Every row gives one point. The window is the flat piece filled in between its corners: a triangle in 3 columns, a solid with four corners in 4, and so on. A path goes straight from each point to the next, and from the last back to the first. After which points does the path pass through the window?
In the rows, 128 means zero.

Window (4 x 4):
[[169 160 209  62]
 [107  63  69 148]
 [133 168  70 145]
 [156  73  92 168]]
Path:
(1): [ 95 137 136 183]
(2): [134 183 167 157]
(3): [170 119 121  40]
(4): [187 131 126  60]
(5): [134 143 221 125]
(6): [133 118 130 192]
(7): [183 114  75 107]
(8): [179  81  81 138]
(9): [125  88 116 184]
(10): [111  65 113 155]
(11): [137  75  57 120]
(12): [185 115  50 119]
(13): [ 90  74 102 172]
(14): [112 104 226 108]
(15): [167 117 137  84]
(16): [162 127  53  96]
Through the window after points: 2, 4, 8, 12, 16

Window (6 x 6):
[[ 79 120 116 169 198 187]
 [158  65 166 102 129 141]
 [185 179 155 169 117  66]
 [164 137  86 126 116  81]
 [ 63 158 129 177  82  68]
 [ 64 134 249  93 137  95]]
Path:
(1): [ 87 170  94 155 163 209]
(2): [174 177 126 117 104 127]
(3): [ 72  66 161 128 153  48]
(4): [141  93 153 141 160 108]
(5): [126 102 146 113 126 155]
(6): [171 179 135 109  77 146]
(7): [147 116 156 138 126  68]
(8): [ 95  75 162 170 198 115]
Through the window after points: 2, 4, 8

Window (9 x 9):
[[153 235 119 115 141 100 162 177 148]
 [ 79 138 145 150 116 168 153 140 114]
 [183 133 132  40 117 135 150 128 132]
 [181 110  61  68 112 100 124 179 112]
 [249 133 135 101 202 173 148 145 143]
 [114 161 140 150  64 119 150  68 114]
 [111 137 146 135 159 149  88 159  94]
 [124  64 123  59 137 112 163  80 119]
 [160 202  84 123  91 158 137  57 155]]
Path:
(1): [146 185 111 111 131 130 171 128  81]
(2): [146 187 139 113 115  96 131 153 200]
(3): [154 140 111 100 121 128 147 124 166]
(4): [148 177 111 100 111 136 160 114 110]
(5): [204 164 131  99 176 148 154 133  94]
(6): [188 131 125 107 153 151 134 155 175]
(7): [173 131  91 100 104 116 123 136 171]
(8): [149 146 108  98 123 129 153 133  54]
(9): [188 164 114  89 143 135 155 127 107]
(10): [174 115 125 122 132 147  98 118 185]
(11): [168 108 122 103 116 112 149 120 167]
(12): [160 176 111  70 133 147 174 128 103]
(13): [139 158 127 113 125 156 142 118  69]
(14): [137 148 129 136 118 138 134 142 154]
(15): [160 155 144 127 116 143 137 153 165]
(16): [151 182 108 111 145 157 137 138  91]
Through the window after points: 1, 5, 7

Window (12 x 12):
[[127 174 178 153  83 143 146 144 153 129 119 130]
 [148  48 151  77  74  34 117 163 142 170 184 108]
 [ 87  66  84 186 196 156  99 136 142 150 130  80]
 [193  95  63 144 222  87 119 124 150 120  71 103]
 [121 147 213 109 176  90 231 136 191 133  59 136]
 [ 66 133  64 139  47 119 191 122 209  75 100 111]
 [100 170 166 140 120  57 151 204  51 127 178 194]
 [  7 183 109  61 155 128 137 106 150 183 181  99]
 [161  85  94 138 182 221 180 155 199 115 182 131]
 [105 189 139 216 194  55 104  86 149  71 152  92]
 [145 114 108 156 181 181 192 116  85 174 166 158]
 [ 43  94 185  64 128 138  84 103 137  84 219  72]]
Path:
(1): [146 150 124 109 125 116 184 199  88  99 141  64]
(2): [ 77 131 154 134 134 105 113 102 171 153 165 154]
(3): [117 127  94 153 184 133  80  86 166 113 140 222]
(4): [116 140 144 159 159 110 181 150 153 108 166  27]
(5): [135 111 135 125 132 119 167 159 141 151 146  96]
(6): [ 87  55 102  87 147 157 126 107 163 145 135 201]
(7): [ 98  94 146 108 138 133 131 122 158 125 188 159]
(8): [135 111 114 125 150 136 157 148 128 141 151  57]
(9): [124 154 154 145 149  87 189 166 124 119 122  92]
(10): [101 144 179 125 165  91 160 123 162 128 119 174]
(11): [118 126 130 139 161 117  90  74 166 127 141 182]
(12): [ 92 148 169 146 110 111 166 179 127 104 160  33]
(13): [ 94 162 146 124 100 136 158 161 132 111 145  75]
(14): [132 101 177 149 156 105  95  87 164 138 150 216]
(15): [111 116 114 139 122 119 108 123 158 145 160 137]
(16): [112 136 125 141 129 124 145 150 113 114 170  84]
Through the window after points: 1, 3, 7, 9, 11, 13

Window (14 x 14):
[[148 117 104 152  75 148 149 149 197 170 133 166 134 180]
 [173 196 111 128 163 156  77 145 129 153 115 133 156 151]
 [135  94 122 169 126 167 120  71  63 110 161   7 136 154]
 [114 192 109 136 141 134 149 120 125 145  85 107 155 164]
 [103  99  95 104  89 109 111 153 114 149 108 213 133 124]
 [150 128 149 195 149 120 116 153  46  89 189 115 151 118]
 [112 134 173 102 118 116 110 158  78  95 132 145  89 128]
 [102 106 109 106 157 135 163 127 113  96 133 143 113  87]
 [106 146 159 131 165 118 118 154 180 114 101 132 216 112]
 [144 138 118 139 141 116 141 121 122 199 100 117 109 115]
 [193 115 152 163 122 172 182  75  91 174 171 139 163 137]
 [159 150 139 176 195 154 108 135 101 149  63 152 143 137]
 [166 130 117 118 143 105 134 137 115 115 103  98 148 160]
 [136 142  97 139  87  93 102  99 200 151 123 183 125 187]]
Path:
(1): [178 132 111 149  68 137 119 129 119 145 115 148 141  80]
(2): [102 111 113 117 138 122 124 134 110 138 122 154 137 163]
(3): [112 118 127 138 150 134 135 125 113 179 158 141 132 164]
(4): [146 142 128 145 114 148 126 122 117 119 117 128 138 121]
(5): [137 131 108 145  96 122 112 122 125 133  91 167 135 114]
(6): [103 112 112  96 139 118 135 149 127 153 150 171 137 167]
(7): [113 120 141 124 170 129 132 137  97 134 143 119 145 149]
(8): [149 134 129 151 129 144 136 129 105 113 123 126 145 104]
Through the window after points: 1, 5

Window (14 x 14):
[[132 194  52  74  58 113 101 198 150  66 101  50 192 225]
 [128 141  89 151 134 136 121 167  49 212  85 131  50 164]
 [174 102 123 143 140  94 120 153 195 150 117 147 139 149]
 [126 176 171 148 140  87 142  99 135 104 131 163 119 140]
 [143 126 132 112 171 119 118 138 215 134 124  87 111 140]
 [125 146 146 154 136 151 103 144 130 139 155 126 140 169]
 [214 170 116 174 120 120 138  93  84 177 133  95 117 115]
 [142 112 131 135 140 109 123 127  78 105 162 105 124 125]
 [134 143 137 173 129  71 117 109 193 153 158 126  74 162]
 [ 53 131  50 108 137 108 165 106 141 180 158 249 110 129]
 [103 135 141 178 124 119 119 146 164  97 128 104 139 118]
 [134 169 156 113  29 131 104  87 108  74 174 140 109  89]
 [157 193  95 156 146 126 190 181 100 113 142 137  62 183]
 [107  99 134 144 126 127 161 121 157 154 122 126 120 171]]
Path:
(1): [119 150 159 112 136  67 165 177 121 137 162 120 115 129]
(2): [134 134 102 142 124 136 106 126 173 118 122 129 110 169]
(3): [155 144  93 162 149 190 104 107 127 107 129 142 137 169]
(4): [128 171 129 106  88  40 142 175 134 122 139  94 119 140]
(5): [122 138 157 163 121  92 152 163 145 191 151  97 137 117]
(6): [130 137 111 137 135 130 137 126 149 108 124 132  98 168]
(7): [155 130 104 178 150 133 119  95 102 121 133 145  70 143]
(8): [158 181 130 124  98  97 150 147 114 197 127 100 150 131]
(9): [120 164 159 119 114 107 140 169 143 175 144 126  92 171]
(10): [152 107  70 158 146 133 127  85 114 114 111 131 113 136]
(11): [137 144  87 163 146 135 119 108 114 121 104 151  92 155]
(12): [114 133 154 108 103  93 150 167 146 164 152 109 134 151]
(13): [135 155 128 154 116 103 139 145 142 140 142  92 128 126]
(14): [170 136  89 136 122 143  87 109 122 103  94 161 120 190]
(15): [154 134  78 196 120 123  84  77 119  97  99  94 106 145]
(16): [137 150 149 110 140 112 160 170 108 187 146 141 101 144]
Through the window after points: 5, 7, 11, 13, 15

Window (14 x 14):
[[175 130 157 193 139  51 130 178 138 127  72 119  24 126]
 [131 138 167  43 150 128 154 154 153  87 227 141  81 133]
 [142 246  90 217 156  61 155 177 246 154  72 134  77 167]
 [ 49  64 135  79  61 151 100 120 105 117  81 115 158 109]
 [129  15 108 112 160 163  78  75 149 131  67 105 134  97]
 [138  59 157  65 121 136  70 107  84 167 116 186 178  66]
 [157 100  88 113  85 117  87 183 157  94 192 138 113  97]
 [ 53 212  86 230 176  97  58 107 124 123 125  69 152 152]
 [115  57  64  85  95 119 120  81  84 190 102 146  73  90]
 [111  37 106 183 137  46 167 136 145 201  90 112 131 110]
 [184 191  89 249 144  89 207 137 145 143  54  71 114 115]
 [ 49  34 110  99 140 231  79 156  70 159 131 158 146  90]
 [ 81  58 166 133  77 209  64  75 125 182 156 119 135  89]
 [134 180 146  45 136 137  84 212 163 151 190  56  96 102]]
Path:
(1): [144 121 113 117 137 127 103 129 153 153 106 128 112 159]
(2): [110  96 104 163 147 114 119 121 169 135  84 113 108  76]
(3): [105 166 122 125 164  83  92 117 110 119 131  93 111  35]
(4): [124  65  91 184  86 171  90 166 161 190  92 151 152 222]
(5): [129 126 122 126 113 135  89 144 121 160 130 110 136 143]
(6): [ 75 112 108 120 171  88 111 106 132 131 125 124 101  45]
(7): [ 71  88 135 157 104 154 119 140 144 127  97 170  84  19]
(8): [133  80 108  83 121 136  79 128 112 140 145  90 161 172]
(9): [142 102 139 132 120 128 128 141 114 145 117  94 141 180]
(10): [ 70 124 103 142 109 130 105 112 157 131  95 133 102  38]
(11): [ 59  91 127 131 147 104  99 132 148 125  89 148 109  17]
(12): [133 123 124 143 127 124 118 131 130 160 109  95 120 146]
Through the window after points: 1, 5, 7, 9

Window (14 x 14):
[[118  98 159 182 102 101 115 172 131 111 138 148 128 108]
 [ 82 150 137 152 130 152  69 141  73 110 110 161 162 134]
 [141  99 104 138 105 135  91  94 163  81  97 112 108  88]
 [138 121 118 164 146 137 145 125 102  90 145 154  85 112]
 [112 106  97 187  79  85 217  63  71 179 146 198  64 103]
 [165 130 142 135 138 168 133 101 167  85  68 150 167 137]
 [119 148 177 121  93 157  77 144 121  64 132 174 132 122]
 [162 186 101 183  86 131 139 141 169  94 124 137 147 127]
 [112 126 129 108 105 159 127 173 127 143 129 102 134 113]
 [185 190 160  87 171  77 115 148 159 120  91 137 134 119]
 [ 48 165 148 161  91 103 169 192 177  45  52 123 144 133]
 [119  91 123 113  80 151 126 143  31  92 111 118 171 108]
 [121 167 137 215  54 107 130 249 110 168  93 140  45 152]
 [172 150 232  79 155 113  95 130  84 145 133  25 128  80]]
Path:
(1): [118 124 148 122 116 134  96 128 124  84 124 117 141 151]
(2): [154 119 161 141 114  55  87 148 120  92 135  91 136 192]
(3): [104 140 156 169 102 173 146 174 110 151 109 158 102  36]
(4): [122 142 149 146 117 126 133 154 109 129 107 148 120  87]
(5): [114 117 145 139 105 118 116 138 105 112 120 133  98 143]
(6): [137 126 125 145 116 123 129 139 124 110 143 118 113 158]
(7): [111 127 143 168 102 123 139 164 123 131  79 145 120  58]
(8): [119 158 134 151 114 134 101 150 106 108  97 157 135 100]
(9): [ 92  92 160 134 123 129 121 131 102 127 173 112 139 206]
(10): [120 137 160 151 105 138 104 131 119  90 143 135 141 161]
(11): [126 141 142 118 108 149 105 153 105  84 101 178 110  68]
(12): [139 136 150 129 124 135 126 120 104 103 117 132 134  72]
Through the window after points: 2, 8, 10

Window (14 x 14):
[[100 114 103 103 200 147 147 141 157 149 108  85 126 116]
 [138 150 179 107 156 187 111 124 148 147 188 207  76  59]
 [156 160 121 115 141 151 114 183 147 118 134 101 177 131]
 [104 224 121 206 130 132 123 130 166 121  78 195 155 134]
 [149 101  51 136 176 108 121 229 154 106 132  93 108 154]
 [ 71 128 115 159  71 180 157 142  68  86 196 181 214 110]
 [123 138 184 180 104  77  80 163 167 174 129 177 139 110]
 [175  78 160 121 124 126 120 245 157  28  77 158 124 148]
 [162 117  97  97  64 163 181 144 111 133 117 148 154 116]
 [ 95 208 108  81 183 152 148 204 151  89  76 245 171 103]
 [ 90 162  79  59 109 115 123  92 135 141 129  73 116 145]
 [150 165  49 144 173 144 122 112  65  95  74 192 200 110]
 [ 50 160  35 169 113  90 168  64 171 103 226  90 249 101]
 [167  68  55 156 162 143  59 125 165 156 107 129 148 194]]
Path:
(1): [132 157 137 103 178 126 140 122 146 118 151 155 192 187]
(2): [100 143  58 135 110 152 139 165 135  91 124 133 161  83]
(3): [114 139 100 127  96 156  95 169 152 127 136 138 140  80]
(4): [144 105 109 107 207 112 177 150 116  81 130 144 172 195]
(5): [135 128 130 105 143 104 166 144 143 122 119 159 154 179]
(6): [108 149  83 117 123 143 106 157 147  96 122 122 144 100]
(7): [108 134  52 135 108 149 110 141 160  72 113 135 171  66]
(8): [121 130 102 129 139 134 146 143  99 123 156 152 180 138]
(9): [167 148 139 138 135  92 133 131 115 143 150 179 139 173]
(10): [ 85 143  73 123 109 183 107 161 158  84 107 135 165  72]
(11): [ 91 123  53 124 149 151  99 174 147 148 158 117 156  70]
(12): [114 165 117 141 129 112 150  97 142 128 146 139 163 155]
Through the window after points: 5

Window (14 x 14):
[[ 55 126 129 196   7 146  92 160  39  90  72 142  70  84]
 [ 50 174 178 192  46 133 103 116  68  87  17 109 151 125]
 [140  74  93 138  48 150 148 117 135 120 128 209 154 166]
 [ 96 125 198 195  84 123 101 132  53  74 126 145 113 117]
 [114  94  74  90 101 129 216  92 133 102 146 177 165 119]
 [128 116  27 127  79  89 152  55 141  99 160 167 155 158]
 [ 74 141 101 142 182 143 141 102 151 141 160 178 120 164]
 [141 172 127 160 192  98 145 181 132 170 103  78  86 160]
 [133 161 101  75  72 133 159  84 146 125 172 196 140 147]
 [120 139 122 122 186 134  81 185 121 171 136  70 142 132]
 [127 169 118 154 145 144 128 127 203  94  98  81 131 116]
 [102  99 132 102  93  80 138  92 183 139 118 165 141 115]
 [143 104 103 135 114 156 146  48 102 159 146 182 118 118]
 [109 165 123 197 142 122 140 184 148 195 156  62 140 121]]
Path:
(1): [ 69 118 168 136  76 141 140 105 163  99 134  95 130 185]
(2): [ 99 125  98 147  96 140 149  92 135 135 141 123 123 161]
(3): [108 176 118 152 160  82 103 152 125  86  89 189 174  83]
(4): [134 139  91 129 127 121 137 119 130 144 141 168 134 115]
(5): [124 116 119 136 121 140 155 101 149 142 162 126 112 148]
(6): [ 80 100 128 124  70 147 116 101 132 135 144 117 106 168]
(7): [136 158 124 181 138 112 125 139 115 118 106 188 143 111]
(8): [129 151 104 162 134 116 107 143  76 133 108 150 137  92]
Through the window after points: 2, 8

Window (14 x 14):
[[124 144 150 139 111  71 122 104 109  97 127 161 118 124]
 [146 150 136 105 126 123 152 100  83 142  80  61 208 127]
 [200 127  55 187 149 118  72 140 133  98  74 174 134 160]
 [150 126  86 141 163 177 109  73 169  77 195 161 172  89]
 [168  96 184 137 165 161 136 152  56  90 122 121 202 119]
 [ 59 105 130  95  99 113 154  80 169 153  42 119  67 192]
 [126 128  85 171 132 124 162 117 126 114 180 108 149 201]
 [ 87 133  93 123 135  80  96 125 176  86  91 183 184 161]
 [183   7 142  48  66 151 119 204 232 186 164 168 151  69]
 [167 106 107 140 198  89 108 130 214 138  63 125  79 121]
 [ 85 102 133 154 102  64 213  87 128 125  51 200 133 132]
 [108  89  92  92 131 178 197 152 198  82 109  92  88  26]
 [100  44 153 132  76 120 108 112 126 135 155  98 202 120]
 [ 76 226 166 198 190 151  55 101 161 186 113 112 110  91]]
Path:
(1): [210 116 200 190 147 157 122 119 223 103  96 119 181 137]
(2): [ 70  96  85  71  97  99 135 118  96 151 115 119 148 123]
(3): [121  89  90 135 163 116 131 139 130 125 114 155 139 102]
(4): [142 109 151 138 126 136 116 119 178 110 119 137 139 127]
(5): [184 138 157 141  94 137 135 145 151  76  76 135 168 125]
(6): [ 90  71 100 127 232  97 124 100 125 171 138 124 102 113]
(7): [110  85  66 100 164 136 131 116 115 166 139 101 122 120]
(8): [106 147 195 151  94 114 152 105 176  91 105 151 145 126]
(9): [116 115 161 175 113 130 142 133 156  46 116 115 155 164]
(10): [128 101  55  87 134  83 110  88 106 236 167 149 143 106]
(11): [121 119  83  96 173 154  72 126  63 193  70 164 116  64]
(12): [138  92 156 164  88  80 186 115 231  75 137 100 164 194]
Through the window after points: 1, 5, 9, 11

Window (14 x 14):
[[ 81 130 166 149 169 131  94 124 210 171 160 177  86  86]
 [184 196  59 123 116  95  69  98 132 138 126  98  97 166]
 [130 107 200  99 131 124 172   9 177  26 149 132 154 117]
 [184  97 107 127  88 189 136  96 175 204 117  90 119  92]
 [128 136 153 132 249 143 133 163 156  91 147 126  71 139]
 [ 98 138 109  75 125 110 101 130 140 163 118 168  45 174]
 [131 146  98 203  53 103 105 116 148 143 128  83 107 126]
 [102 183 124 164 120 158  93 118 141  90 179 139  83 132]
 [ 71 194 145 179 152 163  52 110 121 100  57 111 179 171]
 [121  74 187 150 130 121 141  68 102 201 123 125  92  19]
 [ 85 105 100 102 148 126 125  48 139  65 129 146 166 127]
 [140 126 148 122 160 123 142  75  92 213 102 136 176 169]
 [179  47 158 130 153  96  42 149 106 121 188 155 127  52]
 [190 146 105  88 147 123 221 127 134 122  95 177  60 101]]
Path:
(1): [156  68 105 153 132 122  86  83 110 145  57 124  91 160]
(2): [118 151 139  96 137 133 137 116 160 139 162 148 109 110]
(3): [123 204 126  62 122 130 150 161 144 134 115 125 104  87]
(4): [139 137 111 162 131 127  94  88 140 123 143 131 103 143]
(5): [156 138 114 219 141 179 151  93 112 142 120 148  56 134]
(6): [135 150 120  44 139  89  95 124 181 122 135 122 151 138]
(7): [ 86 182 150 120 154 138 109 150 131 202 160  99 121  82]
(8): [150  99 132 153 142 137 108  82 164 102 119 166 105 146]
Through the window after points: 1, 3, 7
